Each point is reached from the start by the listed moves, each made once or not at all, plus a little noise. Say if it took an odd or an even number of moves. Then give how often each move was made.

Moves:
(1): [ 2.47  0.49 -0.37 -1.12 -0.66]
(2): [-0.99  2.25  0.28  1.33 -0.96]
(3): [0.34 0.03 1.67 0.05 0.32]
Start: [-0.51  1.32 -1.00 -0.70 -0.14]
Points:
[ 1.93  1.79 -1.44 -1.73 -0.64] -> odd (1, 0, 0)
[-1.72  3.47 -0.82  0.60 -1.00] -> odd (0, 1, 0)
[ 0.96  4.01 -1.00 -0.62 -1.69] -> even (1, 1, 0)
[-1.17  3.75  0.85  0.66 -0.73] -> even (0, 1, 1)

Moves:
(1): [ 2.06 -1.35 -0.53  1.24  0.61 -1.43 -0.71]
(2): [ 0.60  1.67 -0.08 -0.10  2.00  0.97 -1.17]
(3): [ 0.40  0.78  1.71  0.69  0.11 -0.36  0.12]
(4): [-1.57  0.17  0.70  2.17 -0.26  0.34 -0.69]
(5): [-1.33 -1.57  0.69 -0.01  1.75  0.40  1.32]
(6): [ 0.64 -0.69  0.10 -0.01 -0.64  1.88 -0.47]
Start: [-0.15 -0.10 -0.95 -0.13  0.54 -0.11 -1.69]
Points:
[-0.87 -2.81  0.00  3.40  2.72 -0.62 -1.83] -> odd (1, 0, 0, 1, 1, 0)
[-1.03 -0.58 -0.23  2.01 -0.28  2.15 -2.88] -> even (0, 0, 0, 1, 0, 1)
[-0.30 -1.09 -0.19  3.15  4.69  0.06 -3.07] -> even (1, 1, 0, 1, 1, 0)
[-0.15 -0.04 -0.90 -0.20  0.58 -0.17 -1.68] -> even (0, 0, 0, 0, 0, 0)
[ 1.12  0.78 -0.88 -0.16  2.07  2.74 -3.33] -> even (0, 1, 0, 0, 0, 1)
[-0.60  2.60  1.42  2.64  2.29  0.77 -3.44] -> odd (0, 1, 1, 1, 0, 0)

Moves:
(1): [ 2.37  0.40  0.38  0.75  0.11 -0.88 -0.40 -0.55]
(2): [-0.88  2.21  1.86 -0.56 -0.10 -0.41 -0.09 -0.89]
(3): [-0.76 -0.57  1.41  0.11 -1.05 -1.29  1.70  0.41]
(4): [-0.11  0.26  0.57  1.63  0.16 -0.10 -0.46  0.88]
(5): [ 0.77 -0.87  0.97 -1.58  2.17  0.62 -0.07  0.03]
(6): [-0.11  0.15  0.11 -0.21 -0.56  2.74  1.30 -0.84]
(7): [ 0.08  1.02 -1.35 -0.15  0.02  0.04  1.39  1.12]
(8): [ 0.09  0.83  0.45 -0.17 -1.63  1.12 -0.65  2.05]
Start: [-0.14 -0.59  1.18  0.93 -1.80 -0.34 -0.09 -0.08]
Points:
[ 2.11  1.91  1.23  2.77 -3.60  2.60  1.13  2.50] -> odd (1, 0, 0, 1, 0, 1, 1, 1)
[-1.10 -0.84  3.23  2.68 -2.67 -1.72  0.99  1.20] -> even (0, 0, 1, 1, 0, 0, 0, 0)
[ 2.10 -0.17  3.13  1.56 -0.90  0.85  3.33  0.89] -> even (1, 0, 1, 1, 1, 1, 1, 0)
[ 0.75  0.38  1.21 -1.04 -1.33  1.46  0.57  3.16] -> odd (0, 0, 0, 0, 1, 0, 1, 1)
[ 0.70  2.35  5.23  1.03 -4.47 -1.82  0.32  1.00] -> even (1, 1, 1, 0, 0, 0, 0, 1)

Moves:
(1): [ 2.69 -1.08 -0.96  0.94  0.49 -1.64  2.15  1.39  0.96  1.75 -1.34]
(2): [-0.09 -1.13  0.42 -0.08 -0.43  0.89  0.43 -1.28 -0.45 -1.48 -2.26]
(3): [-1.70 -0.10 -0.89  0.37  0.94  0.56  0.06  0.90 -0.09  0.29 -1.00]
(4): [-0.32  0.32  0.31  0.40 -0.46  0.26 -0.44  0.92 -0.90  0.00 -1.36]
(5): [-0.34 -0.45 -1.71 -0.75 -1.63  1.21 -0.51  1.74 -0.13 -0.16  1.05]
(6): [-1.82  1.32 -0.01  1.45  0.68  1.11 -0.94 -1.65 -0.39  1.21  1.38]
(7): [-0.23 -1.35 -2.17 -0.84  0.02 -0.60 -0.37  1.11 -0.57  1.76  0.82]
(8): [-0.01 -0.32  0.09 -3.02 -2.40  2.53 -0.38  0.40  0.02  0.00  0.22]
(9): [-1.42  1.71 -0.47  0.55  0.30 -1.25  0.46 -0.26 -0.15  0.71  1.27]
(10): [ 0.59  0.66 -0.54 -0.09  0.63 -0.02  0.54  0.89 -0.89  0.02  0.26]
(11): [ 1.14 -0.42  1.96  0.12 -1.18 -0.22  1.03  0.20 -0.25 -0.10  2.27]
Start: [ 0.76  1.19  0.29 -0.80  0.89  0.15  0.17 -0.72 -1.08  0.91  0.10]
Points:
[ 4.87 -1.32 -1.34 -3.61 -1.57  0.11  3.07  3.24 -1.80  4.36  2.32] -> odd (1, 0, 0, 0, 0, 0, 1, 1, 0, 1, 1)
[ 3.46 -1.43 -2.58 -0.42  1.12 -0.99  2.54  2.29 -2.97  2.97 -3.75] -> odd (1, 1, 0, 1, 0, 0, 1, 0, 0, 1, 0)
[-1.67  2.36 -1.16  0.24 -0.48  2.75 -1.75  0.31 -2.48  1.92  1.19] -> odd (0, 0, 0, 1, 1, 1, 0, 0, 0, 0, 0)
[ 1.10 -0.40 -2.91 -2.85 -2.19  3.10  0.99  4.59 -1.24  2.73 -2.35] -> odd (1, 0, 1, 1, 1, 0, 0, 1, 0, 0, 0)

Moves:
(1): [ 0.56  0.81 -0.45  0.47 -0.95  1.13  1.32  0.17 -0.61 -1.22  0.78  1.20
  0.44  0.32  0.12  0.16]
(2): [ 0.72  1.25 -0.01 -0.17  0.27  0.23 -0.13  0.21  0.72  0.37 -0.10 -1.66
 -0.78 -0.19  0.85 -0.38]
(3): [-0.23  0.95  1.09  0.53 -1.32  0.26  0.94 -0.47 -0.41  0.23  0.60  0.22
  0.17  1.19 -0.53  0.39]
(4): [-2.00  0.03 -0.76 -0.16  1.37  0.19  0.22  0.36  0.37 -0.15 -0.18  0.17
  0.61 -0.39 -0.94  0.49]
(5): [ 0.64  0.35 -0.92  0.66 -0.18  0.00 -1.21  0.28  0.37  0.40 -0.29 -0.08
 -0.55  0.31  0.56 -0.27]
(6): [ 1.85 -0.88 -1.05 -0.52  0.78 -0.61 -1.06 -0.13  1.63 -0.66 -0.33 -1.21
 -0.48  0.98  0.27 -0.79]
(7): [ 0.40  1.72  1.08  0.45 -0.45  1.46 -0.68  0.64 -1.38 -0.66  2.04 -1.33
 -0.67  0.12  1.10  0.20]
(8): [-0.53 -0.51  0.50 -0.82  0.18  0.30  0.38 -0.34 -1.22 -0.52  0.14 -0.59
 -2.90 -0.35 -2.20  2.20]
(9): [ 3.30  0.80 -0.57  2.52  0.17  0.20  1.11  1.13 -2.95 -0.94  1.24  0.71
  2.19 -1.19  0.29 -0.46]
(10): [ 1.72 -0.47  0.41  0.87 -1.10  0.82  0.30 -2.60  0.07  0.12  0.29 -1.49
  0.05  0.47 -0.05  0.35]
(11): [-1.53  0.08  0.28 -0.63  0.67 -0.71  0.43  0.31  0.53  0.73  0.35  0.70
  1.39 -1.03 -2.17  0.76]
(12): [ 1.18 -1.26 -0.63  0.18  0.83 -1.98  0.29  0.02 -0.32  0.66  0.70 -0.30
  0.21 -0.49  0.91  0.53]
(13): [ 0.67 -0.77 -0.74 -0.99  0.05  0.89  0.42  0.05 -0.88  0.43 -0.16 -1.45
 -0.28 -0.15 -0.20  0.24]
(14): [-0.57 -2.57 -1.66  0.00  0.48  2.98  1.96  0.15  0.29 -0.95  1.07  1.56
 -1.38  1.51 -1.76 -1.17]
Start: [-0.25  0.22 -0.54  0.08 -0.10 -0.52  0.72  0.63  1.61  0.02  0.95  0.64
 -0.49 -0.14 -0.02  0.51]
Points:
[-1.46  0.69 -0.78 -0.55  1.17 -0.05  1.57  1.51 -1.22  1.00  4.27 -1.86
 -2.50 -0.77 -3.38  5.15] -> even (0, 0, 1, 1, 1, 0, 1, 1, 0, 0, 1, 1, 1, 0)
[ 3.55 -3.12 -3.66  3.54  1.69  1.44  4.54 -0.35 -0.92 -1.25  3.98  1.11
  1.24 -0.42 -1.52  0.15] -> odd (0, 0, 0, 1, 0, 0, 0, 0, 1, 1, 0, 1, 0, 1)
[ 2.74 -0.30 -1.88  1.97  1.50 -2.88  1.67  2.04 -2.00  0.44  3.19  1.13
 -0.21 -3.01 -2.71  3.15] -> odd (0, 0, 0, 0, 1, 0, 0, 1, 1, 0, 1, 1, 0, 0)
[ 0.44  1.56 -2.34  1.51  1.30  5.33  4.06  3.08 -3.01 -1.41  5.48 -1.27
 -2.77 -0.28 -5.06  2.44] -> even (0, 1, 1, 1, 1, 0, 1, 1, 1, 0, 1, 0, 1, 1)
[ 1.18  2.16 -2.75  2.15  1.14  5.14  3.88  3.30 -1.68 -0.38  5.40 -0.46
  0.23  0.21 -2.73  0.30] -> odd (0, 1, 1, 1, 1, 0, 1, 0, 1, 0, 1, 0, 1, 1)
